Every row gives one point. Each copy is the shape, with its points in the same order, stretched, turned, moved and blurred by noise. Some copies are also mirrored. Which?
In the rows, zero is written as 128.

Shape (5 x 2)
[[148  73]
 [ 93 107]
 [130 167]
 [125 134]
 [127 157]]
Copy 1 (5 x 2)
[[ 74 164]
 [117 113]
 [189 134]
 [150 135]
 [177 131]]
Copy 1 is: mirrored
Copy 2 (5 x 2)
[[105  93]
 [ 93 141]
 [160 138]
 [134 131]
 [149 140]]
Copy 2 is: only turned
Copy 3 (5 x 2)
[[101  93]
 [146 120]
 [108 186]
 [114 153]
 [111 175]]
Copy 3 is: mirrored
Copy 4 (5 x 2)
[[197 125]
 [108 102]
 [ 82 155]
 [111 136]
 [ 90 149]]
Copy 4 is: only turned

Shape (6 x 2)
[[116  81]
 [136 177]
 [132 106]
 [ 98 133]
 [183 119]
 [127 152]]
Copy 1 (6 x 2)
[[158  86]
 [105 186]
 [139 108]
 [151 147]
 [ 97 106]
 [124 160]]
Copy 1 is: mirrored
Copy 2 (6 x 2)
[[131 169]
 [ 90  76]
 [124 135]
 [ 78 140]
 [163  81]
 [ 95 104]]
Copy 2 is: mirrored
Copy 3 (6 x 2)
[[110 156]
 [130  84]
 [119 133]
 [ 93 113]
 [182 131]
 [121 102]]
Copy 3 is: mirrored

Shape (9 x 3)
[[169 138 151]
 [113 155 103]
 [170 110 147]
 [ 97 119 111]
 [ 98  98  83]
 [108 143 130]
 [150 149 192]
 [147 124 103]
 [152 124 152]]
Copy 1 (9 x 3)
[[108 170 155]
 [178 132 121]
 [ 92 156 167]
 [155 111  94]
 [157  72 105]
 [148 142  92]
 [ 86 208 121]
 [150 127 158]
 [106 169 142]]
Copy 1 is: only turned
Copy 2 (9 x 3)
[[160  74 130]
 [103 134  78]
 [144  80 163]
 [ 98 165 122]
 [ 57 169 133]
 [132 146 105]
 [210  97 133]
 [ 96 100 122]
 [153 101 144]]
Copy 2 is: only turned
Copy 3 (9 x 3)
[[ 96 112 147]
 [119 125  90]
 [113  97 155]
 [155 123 107]
 [163  95  92]
 [135 136 111]
 [113 150 166]
 [113  95 113]
 [122 116 146]]
Copy 3 is: mirrored

Shape (10 x 4)
[[116 171 136 127]
 [153 118 122 109]
 [161 137  93 113]
 [194 136 142 132]
 [163 170 135 161]
 [128 153 123  91]
 [110 131 118  99]
 [108  99 159 167]
 [199 141 169 101]
 [113 142 132 128]]
Copy 1 (10 x 4)
[[119 106  84 118]
 [144 107 144 116]
 [173 103 131 118]
 [152 110 149  58]
 [163 127  99  62]
 [121  82 116 140]
 [123 102 120 166]
 [119 178 129 109]
 [122  84 159  62]
 [130 128 103 130]]
Copy 1 is: only turned
Copy 2 (10 x 4)
[[ 83 124 165 139]
 [155 116 140 114]
 [138  97 160  99]
 [185  83 165 154]
 [133  81 171 172]
 [103 136 165  96]
 [101 151 136  92]
 [137 141  85 204]
 [196 105 184 138]
 [ 99 129 140 139]]
Copy 2 is: mirrored
Copy 3 (10 x 4)
[[108 114 134 111]
 [147 121 130 183]
 [128 140 122 201]
 [162 147  91 191]
 [128 153 103 134]
 [117 101 132 161]
 [120 102 160 144]
 [154 128 171  78]
 [169 118  77 202]
 [122 115 150 117]]
Copy 3 is: only turned
Copy 4 (10 x 4)
[[145 154 114 117]
 [154 100 127 132]
 [191 111 112 127]
 [187 119 155 168]
 [178 162 129 175]
 [150 128 129 102]
 [130 116 109  96]
 [ 89 108 119 163]
 [178 119 179 152]
 [130 136 114 123]]
Copy 4 is: only turned

Shape (9 x 4)
[[138 163 165 152]
 [135 163  91  97]
 [ 89 129 115 129]
 [110 159  96 136]
 [113 139 140 118]
 [ 89 114 162 135]
 [156 138 142 116]
 [118  78 161 149]
 [ 99  89 136 105]]
Copy 1 (9 x 4)
[[163 169 156 147]
 [178 116  77 109]
 [119  93 134 106]
 [162 127 124  91]
 [137 116 119 139]
 [ 91 100 157 145]
 [142 143 102 154]
 [ 49 126 145 156]
 [ 66  71 114 148]]
Copy 1 is: only turned
Copy 2 (9 x 4)
[[153 143 160 171]
 [127 179 118 106]
 [121 137  96 146]
 [111 167 113 141]
 [146 138 118 145]
 [151 110 108 164]
 [151 135 146 125]
 [138  77 130 151]
 [143 100  90 124]]
Copy 2 is: mirrored
Copy 3 (9 x 4)
[[155  56 114 142]
 [155 145 172  77]
 [ 71 117 157 117]
 [118 106 197 101]
 [112 109 128 110]
 [ 59  96  93 139]
 [163 129 101 126]
 [ 74 133  73 189]
 [ 57 159  96 121]]
Copy 3 is: only turned

Shape (11 x 6)
[[157 113 102 143 107 108]
 [135 207 104 122 187 168]
 [ 99 143 143  92 160 110]
 [177 167 132 123 141 145]
 [152  97 117 160 124 167]
 [166 153 136 109 130 141]
 [155 107 129 161 114 138]
 [137 123 115 105 127 116]
 [184 159 127 161 115 109]
 [152 111 133 125 163 130]
 [ 95 181 129 111 163 153]]
Copy 1 (11 x 6)
[[149 101 146  93 105 137]
 [189 133 186 129 227 110]
 [146 189 118 152 155 140]
 [138 116 162 103 196 121]
 [110  77 155 132 119 108]
 [133 118 139 109 178 127]
 [111  97 148 114 115 110]
 [145 131 127 123 134 151]
 [146 109 171  58 140 105]
 [ 99 140 162 144 152 144]
 [177 161 135 139 185  94]]
Copy 1 is: mirrored
Copy 2 (11 x 6)
[[ 78 139 131 115 136 165]
 [ 86  62  30 149 159 107]
 [119 109 110 161 111 117]
 [ 74 100  71 111 126 135]
 [126 130 133  95 158 180]
 [ 91  92  87 119 118 143]
 [109 137 143  92 130 156]
 [ 99 109 119 147 126 150]
 [ 53 134 108  87 116 135]
 [107 157 102 123 129 150]
 [125  59  83 155 145 102]]
Copy 2 is: only turned

Shape (10 x 6)
[[161 118 120 183  93 107]
 [165 128 147 172 122 109]
 [124 128 117  85 146 162]
 [142  87 168  88  98 155]
 [104 161  80  94 125 121]
 [131 142  98  75 152 108]
 [145 113 115 199 122  75]
 [111 103 183  90 104 141]
 [109 123 104 114 154 138]
 [130 133 180 114 104 144]]
Copy 1 (10 x 6)
[[120 105  97 152 188  99]
 [106 112 103 152 153  79]
 [135 160 152 108 104 143]
 [ 61 140 112 144 118 165]
 [173 107 158  74 128 151]
 [128 130 152  61 116 138]
 [124  90 136 149 195  71]
 [ 62 116 128 142  97 156]
 [143 135 176 112 118 124]
 [ 93 116 105 142  99 128]]
Copy 1 is: mirrored
Copy 2 (10 x 6)
[[132 116 150  99  85 208]
 [141 138 131 121  79 192]
 [128 133 140 161 162 113]
 [154 148 154  76 161 124]
 [111  80 108 157 153 130]
 [146  99 120 164 127 104]
 [101 117 139 120  52 195]
 [124 149 124  81 162 108]
 [ 97 124 134 171 134 117]
 [136 150 110 100 146 143]]
Copy 2 is: only turned

Shape (13 x 8)
[[110 107 113 146 133 137 142 106]
 [145 131 124 113 133 135 176  96]
 [122 106 119 126 115 150 120 145]
 [102 133 168 138 115 122 113 133]
 [145 117 135 148 109 156 142 111]
 [124 139 134 145 126 115 132 178]
 [138 149 153 133 100 144 126 148]
 [141 112 118 143 105 116  99 159]
 [147 105 139 130 110  95 124 132]
 [149 108 131 151 162 122 115 121]
 [ 75 115 184 141 119 137 151 127]
 [124 149 173  99 233 127 134 116]
 [126 138 114 139 107 147 144  91]]
Copy 1 (13 x 8)
[[150 165 129 113 121 111 150 129]
 [125 105 139 118  80 107 162 116]
 [120 153 110 115 107 146 113 130]
 [121 152 118 175 146 163 152 126]
 [143 145 121 136 120 114 121  93]
 [140 137 125 172  99 166 116 160]
 [133 118 112 166 123 160 126  98]
 [113 153 124 136 113 142  86 145]
 [ 87 151 148 155 100 124 111 140]
 [136 161 101 147 110  72 121 150]
 [138 176 137 187 131 170 172 125]
 [129 119  41 170  86  79 199 174]
 [149 114 136 106 137 120 152  96]]
Copy 1 is: only turned
Copy 2 (13 x 8)
[[128 110 130 113 124 109 154 158]
 [146  68 181 113 128 118 134 189]
 [116 107 123 144 128 116 146 116]
 [120 148 118 151 115 131 120 138]
 [129 105 157 137 100 125 154 153]
 [108 145 142 145 139  96 121  94]
 [107 127 158 156 121 132 125 123]
 [122 140 132 145 141 129 146  74]
 [155 124 148 143 132 131 140 121]
 [158 127 126 116  95 103 130 107]
 [120 133 112 162  98 100 123 190]
 [164 104 107  99  76  74  48 147]
 [117 100 165 110 136 145 157 172]]
Copy 2 is: only turned
Copy 3 (13 x 8)
[[135  90 140 144 143 131 128  81]
 [183  85 138 141 102 123 125 140]
 [108 119 117 124 146 117 157 132]
 [111 166 149 141 177 117  90 130]
 [112 106 120 160 111 143 134 130]
 [ 99 141 153 144 123  78 108 145]
 [103 162 120 153 121  95 121 159]
 [ 63 130 111 118 137 120 119 144]
 [ 94 117 136 113 156 140  91 167]
 [100  94 172 138 111 170 115 122]
 [143 150 177 170 205 103  94 107]
 [200 119 249 142  96 156 123 135]
 [142 109 105 148 112 121 121  98]]
Copy 3 is: mirrored

Shape (12 x 8)
[[104 140 165 123 160 134 142 130]
 [148 167 165 125 143 123  68 107]
 [127 155  79 133 146 121 132 122]
 [112 158 164 121 136 108 140 117]
 [119 124 121 148 134 132 138 185]
 [101  97 107 109 137 120 125 171]
 [141 136 125 120 158 110 144 135]
 [104  88 149 142 118  98 139  98]
 [104 128  19 159 117 131 145 106]
 [115 147 152 148 150  69 142 115]
 [159 141 162 117  86 128 142 103]
 [115  31 156 144 149 127 128 157]]
Copy 1 (12 x 8)
[[126 136 177 114 146  96 100 113]
 [131 173 134 105 153  68 158 185]
 [141 133 134 149  68 156 134 153]
 [108 178 143 133 142  96 105 128]
 [117  92  96  80  94 131 107 100]
 [169  86  99 104 136 169 117  96]
 [133 137 137 128 105 116 143  98]
 [156 123  96 175 153 109 107 100]
 [158  89 103 198  29 216 117 170]
 [138 188 112 147 104  83 101  99]
 [ 60 152 110 157 153  95 158 147]
 [195  34  88 110 168 102 128  39]]
Copy 1 is: mirrored
Copy 2 (12 x 8)
[[ 92  99 170 126 126 150  98 132]
 [ 88 110  46 124 142 132 130 134]
 [157 165 106 102 129 139 124 129]
 [116  76 152 131 133 136 105 114]
 [141 116 150 105 147 151 167 150]
 [138 105 154  89 107 118 157 172]
 [157 125 144 143 123 125 128 141]
 [119  88 185 112 137  84 112 127]
 [170 194 108  67  96 126 123 102]
 [168  67 151 128 147 109 105 125]
 [103 102 145 140 131 104 145  76]
 [112 117 208 106 155  99 142 177]]
Copy 2 is: mirrored
Copy 3 (12 x 8)
[[118 113 153 136 142 170  99 153]
 [155 138 133  87 102 208 154 110]
 [162  80  82 130 124 144 147 139]
 [103 125 123 131 128 188 107 133]
 [106 122 101 109 161 112 127 158]
 [122  98 106 101 152  99  80 155]
 [123  87 129 113 144 148 127 129]
 [137 149 135 164 141 136  83  92]
 [196  83  57 180 115  83 150 129]
 [116 108  92 132 163 196 105 108]
 [ 98 156 154 144  86 139 155  93]
 [128 152 172 130 180  81  59 109]]
Copy 3 is: only turned
Copy 4 (12 x 8)
[[128 132 126 110 116  88 122 150]
 [148 120 124  98 172  94 164 106]
 [148 130 119 140 130 157 144 164]
 [116 142 110 105 127  96 141 153]
 [158  95  90  94 105 137 122 151]
 [165  99  83 135 103 120 115 134]
 [129 121 108 124 138 124 117 154]
 [ 85 120 121 151  82 102 157 143]
 [144 138 137 181  80 199 165 175]
 [ 94 115 109 124 133  98 156 178]
 [105 156  99  92 128 133 141 109]
 [112  64 119 139  68  96 112 115]]
Copy 4 is: only turned

Shape (15 x 9)
[[ 96 160 120  82 141 157 124 173 139]
 [122 109 117 157 144 142 149 159 178]
 [ 98 133 109 153  88  99 109 119 149]
 [155  88 135  97 110 133 139 140 167]
 [141  91 162 124 130 117 113 120 109]
 [150 151 166 143 105 109  96 141 133]
 [100 131 117  83 133 158 174  92 104]
 [130  94 160  80  93 100 128 169 129]
 [ 94 156 135 155 140 176 114  92 155]
 [157  92 122  84  87 143 113 134 171]
 [132 136 144 114 157 132 105 134 175]
 [129 144 107 161 108 171 113 125 178]
 [152 122  99 138  91 112 138  92 102]
 [ 76 144  93 122  94 108  90 106 109]
 [137 127 173 152 158 145  90 148 118]]
Copy 1 (15 x 9)
[[117 162 113 178 131 108  79 173  88]
 [134 161 166  78 105 137 105 176 104]
 [ 71 126 103  88 120 150 127 147 160]
 [142 160 117  91 176 162 145 163 111]
 [139 126 151 122 178 128 129 110 141]
 [122  78 124  97 177  94 122 150 121]
 [112 154  99 186  94 173 140 101 101]
 [159 142  85 133 191 154 112 151 149]
 [ 57 126 148 108 107 137  98 118  83]
 [115 169  90  75 190 158 159 154 111]
 [ 95 133 168 123 179 136 113 185  87]
 [ 80 143 123  52 111 117 122 152  85]
 [116 122  96 102 115 130 191 105 150]
 [ 44 144  86 141 110 129 121 120 168]
 [138 115 183 118 169  72  90 127 105]]
Copy 1 is: only turned
Copy 2 (15 x 9)
[[138 133  55  75  87 121 122 138 143]
 [108 105 130 116 181 150  86 131 148]
 [158 133 121 167 111 125 146 153 137]
 [123 152 110 126 178 170 101  87 115]
 [113 162 139 122 129 122 126 128  76]
 [ 96 145  97 131 113 119 171 135 118]
 [199 160 120  50 111 121 124 132 103]
 [111 156  71 141 121 157 113 122  52]
 [157 162 123  60 150  87 144 168 183]
 [150 175  86 138 162 149 120  56 127]
 [ 97 153 108 101 130 156 133 135 154]
 [150 129 114 113 168 103 143 116 192]
 [179 126 160 144 104 118 147  91  94]
 [192 154  98 149  59  95 139 150 139]
 [ 68 146 121 100 135  87 142 155 118]]
Copy 2 is: mirrored

Shape (16 x 11)
[[129 157  76 137 146 168 106 152  92 153 105]
 [102 180  95 162 124 114 125 134 104 124 101]
 [ 84 165  87 157 113 145  98 139  73  90 109]
 [123 115 128 134 138 151 148 119 108 121 113]
 [101 140 100 102 147 141 135 143 122 148 168]
 [145 127 141  51 156 128 115 129 175 105 123]
 [111 121 143 109 129 151 134 147 165 141 119]
 [ 75 183 120 185 181 156 100 116  75 126 107]
 [146 101 138 106 131  90 105 148 162 146 122]
 [119 129  99 106 157 104 122 126 100 148 136]
 [111 171 105 164 143 140 124 180  85 136 138]
 [129 125 112 129 114 122 128 140 111 172 123]
 [144 145 172  87 106 118 117 123 125 158 125]
 [180 111 154  76 140 113 148 151 153 117 134]
 [148 144 124 157 116 146 100 113 134 118 145]
 [164 148 124 109 110 102 149 117 166 145 119]]
Copy 1 (16 x 11)
[[177 134  93 107 164 172 156 105 104 146 125]
 [137 140 113  81 187 166 125 155 142 157 153]
 [151 168  98 111 178 173 117 149  95 172 134]
 [152 124 102 120 109 119 134 139 122 135 132]
 [125 117 126 167 153 143 149 110 125 146 128]
 [149  96 169 161  79 104 143 144  91  72 101]
 [159 121 154 142 105 119 159 123 139 111 141]
 [203 132  79  88 168 167  62 116 143 164 133]
 [104 128 148 121  84 151 158 140 145  88 131]
 [121 122 104 126 151 160 132 144 134 140 117]
 [153 134  88 124 180 173 140 117 127 148 179]
 [124 149 114 105 137 142 161 128 154 137 142]
 [115 161 114 121 126  83 144 134 139  67 123]
 [117 100 134 160  76 100 159 132 100  64 144]
 [117 148 138 106 104 132 111  76  97 111 124]
 [107 121 168  99 117 108 153 136 128  90 133]]
Copy 1 is: mirrored
Copy 2 (16 x 11)
[[122  94 131 108  99 138 187  93 116 145 114]
 [103  97 129 129 110 173 167 127 113 130 176]
 [150  57 134 111  98 146 174 131  87 100 152]
 [123  98 158 116 129 134 118 143 123 120 106]
 [153 117 128 165 127 148 114  91  90 164 128]
 [132 111 103 138 131 144  96 139 149 202 126]
 [108 153 106 111 129 138 109 139 115 180 120]
 [ 92  73 137 133  20 147 156 131  92 121 125]
 [107 131 108 120 156 104 116 133 139 154 156]
 [134  68 150 160 130 135 129  97 107 143 139]
 [114 112 112 125  87 156 150 103 110 102 139]
 [116 116 133 132 159 127 155 110 109 133 123]
 [ 96 124  86 169 159 147 145 145 126 145  93]
 [121 127 111 134 168 139  88 138 170 144 116]
 [135 139 124 134 121 119 152 156 133 112 126]
 [104 152 119 145 179 163 137 143 156 169 151]]
Copy 2 is: mirrored
Copy 3 (16 x 11)
[[132 109 144  79 132  67 135 135 140 110 146]
 [100  76 125  98 124 125 121 125 140  82 136]
 [102  72 123 122 161  93 126 147 132  78 132]
 [141 132 130 128 125 126 127 160 134 112 143]
 [ 98 140 157 124 129  92 144 105 103 121 148]
 [139 133 188 113 139 168 166 127 100 165 115]
 [112 132 153 127 132 137 163 133 152 152 147]
 [ 82 100 152 108 120  85 119 180 137  81  88]
 [154 116 121 111 105 157 179 100 123 130 121]
 [135 124 137 105  97 107 146 120  85  92 137]
 [105  84 140 124 124  74 116 112 141 116 119]
 [138 115  97  98  96 106 146 115 127 110 163]
 [133 104  97 100  82 138 144 131 104 158 140]
 [173 126 148 128 114 166 139 108 109 171 124]
 [125 124  99 105 156 133 125 117 137 116 103]
 [138 120 114  83 112 179 131  94 129 132 150]]
Copy 3 is: only turned
Copy 4 (16 x 11)
[[139 194 107 119 110 183 150 105 103  50 134]
 [148 162 126 115  87 176 128 174 140 111 173]
 [140 157 172 139  66 198 161 206  95  90 166]
 [134 114 119 161 118 159 107 132 126  98 114]
 [130 167 109 108 148 144 117 130  57 110 150]
 [ 88 165 112 165 210  66 138 108 108 140 127]
 [156 170  85 153 141 102 158 127 129 126 111]
 [151 207 128 140   7 156  90 195 110  60 143]
 [103 139 102 101 137  58 174  95 151 131 153]
 [109 136 118 109 136 108 105 111  92  80 173]
 [118 187  97 115  57 186 126 136  89 117 160]
 [157 127 107 117 123 140 151  82 129  94 165]
 [157 135 121 181 123  97 137  60 124 158 165]
 [ 82 113  87 156 178 100 126  53 130 172 128]
 [157 156 166 104  94 147 145 125 137 146 106]
 [138 123 107 117 180 132 126  91 183 169 154]]
Copy 4 is: mirrored
